Rows are points. Each copy is the shape, with its points in the same order, turned, moved and blurred by noise. Is it also mirrored, or only turned?
(in the rows, 128 means zero)

Shape, 7 rows:
[[156  58 104]
 [178 144 100]
 [136  98 184]
 [110 120  64]
 [119 218 166]
 [103  70 157]
 [177 151 185]]
Copy 1 (7 x 3):
[[185  95 124]
 [110 117  74]
 [121  76 154]
 [158 175 118]
 [ 14 138 127]
 [166  99 176]
 [ 72  54 123]]
Copy 1 is: mirrored
Copy 2 (7 x 3):
[[186  69 146]
 [165 157 134]
 [132  77  75]
 [130 117 192]
 [ 70 181  83]
 [118  46 110]
 [144 137  55]]
Copy 2 is: mirrored
Copy 3, 7 rows:
[[ 89 123  77]
 [163 160 129]
 [158  65  85]
 [ 87 124 166]
 [222  83 189]
 [104  53  97]
 [210 102 107]]
Copy 3 is: only turned
Copy 4, 7 rows:
[[197 177 147]
 [136 146  91]
 [122 128 193]
 [189 109  87]
 [ 56  71 101]
 [174 111 182]
 [ 83 135 154]]
Copy 4 is: only turned

Shape, 9 rows:
[[139  99 106 159 142 131]
 [222  95 141  73 184 182]
 [110 134 170  88 161 192]
 [190  58 170 192 120  74]
 [168 110  80 185  94 107]
 [121 125 144 178 233 147]
 [101 136  86  59 171 127]
 [159 165 173  82  99  78]
 [101 175  79 109 152 192]]
Copy 1, 9 rows:
[[127  82 134 128 138 126]
 [ 58  84 121 147  74 226]
 [103 126 182 101  41 152]
 [115  49  96 225 128  90]
 [120  76  76 121 168  93]
 [206  72 165 140  87 169]
 [117 180 167 102 131 172]
 [ 92 183  85 170  79 104]
 [132 140 144  36  99 151]]
Copy 1 is: mirrored
Copy 2:
[[115 131 165 125 109 171]
 [161 133 202  69 220 188]
 [168 130 123  80 165 110]
 [114 218 209 130  76 192]
 [ 52 144 206 131  84 178]
 [167 120 102  72 101 206]
 [142  77 131 167 185 123]
 [ 82 191 122 158 182 116]
 [112  55 111  86 146 124]]
Copy 2 is: mirrored

Shape (15 x 9):
[[ 66 180 168 178 100 107 161 164 149]
 [ 71 135 125 187 116  51 153  89 143]
 [148  80 136  92 112 170 102 123  70]
 [109 126 179 188 105  63 132 127 157]
 [148  66 202 104 164 124  54 157  74]
 [ 90 185 142  74 195 194  88 159 157]
 [163  98 162 126 117 159  99  87 156]
 [149 110  92 145  42 134  86  93 112]
 [ 75 157 162 133 136 171 123  74 135]
 [ 83 150 138 123 181 125 128 166 166]
 [144 160 169  90 173 150  38 154  86]
 [154 133 157 169 133  93 163 120 116]
 [167 146 142  83 139 166  68 127  74]
 [103 156 113 180 104 107 145  93 152]
 [ 71 188 170 104 123  57 163 138 168]]
Copy 1 (15 x 9):
[[126 192 151  49  72 141 123 151 135]
 [120 154  88  15 128 108 130 144 123]
 [169  80 126 174  94  72 144  94  93]
 [ 89 155 138  36 105  74 125 127 141]
 [117  57 182 131  94  72 168  32 110]
 [141 132 193 171 143 208 163 121 100]
 [128 108 165 138 150  56 115 135  98]
 [128  78  88 130  92  52 109 188 133]
 [181 124 167  88 137 134 126 156  82]
 [118 163 153 109 143 171 168 105 137]
 [107  54 192 160 101 161 136  77 106]
 [115 151 123  80 111  91  80  90 121]
 [127  53 150 185  98 125 112 101  91]
 [133 156 109  63 131 113  95 164 130]
 [ 67 193 133  54 102 159 147 132  68]]
Copy 1 is: only turned
Copy 2, 15 rows:
[[ 51 106 132 169 135  80 116 106 139]
 [121  45 101 152 132  89 125  51 120]
 [176 133 114  95  80 142  96 194  84]
 [ 73  69  99 126  97 119  94  71 134]
 [137 168  90  79  53 154  32 135  60]
 [130 239  85 199  84  97 131 145 107]
 [148 116  64 121  53 148 109 160 151]
 [182  61 166 122  57 144 130 157 141]
 [163 142  79 171 120  82  98 135 164]
 [ 91 160  76 181  98  97 136 105  83]
 [151 224 124 138  72 160  77 125  94]
 [102  85  89 122 138 163 117 110 115]
 [179 190 127 121  83 170 102 162 104]
 [129  69 109 174 120 115 140  99 145]
 [ 73 144 104 123 132  67 163  56 134]]
Copy 2 is: mirrored
Copy 3, 15 rows:
[[140 157 196 178 119 174 140 165 159]
 [156 130 132 148 109 147 180 163 220]
 [110 161 106 117 147  57 123  64  96]
 [184 141 160 149  97 149 133 120 196]
 [151 194  80 135 117 123 105   7 107]
 [ 17 149 123 137 137 199  78  97  95]
 [110 124 138  85  97  94  89  75 149]
 [136 135 145  77 188  53 125 112 175]
 [ 50 160 162 119 102 135 146 108 163]
 [ 91 140 106 162 114 190 101 134 130]
 [ 96 180 108 108 165 179 116  29  96]
 [173 124 143 119  92 136 160 127 131]
 [ 91 153 119  91 173 124 129  44  83]
 [125 128 156 108 127 136 153 165 186]
 [121  88 166 206 126 193 150 124 169]]
Copy 3 is: only turned
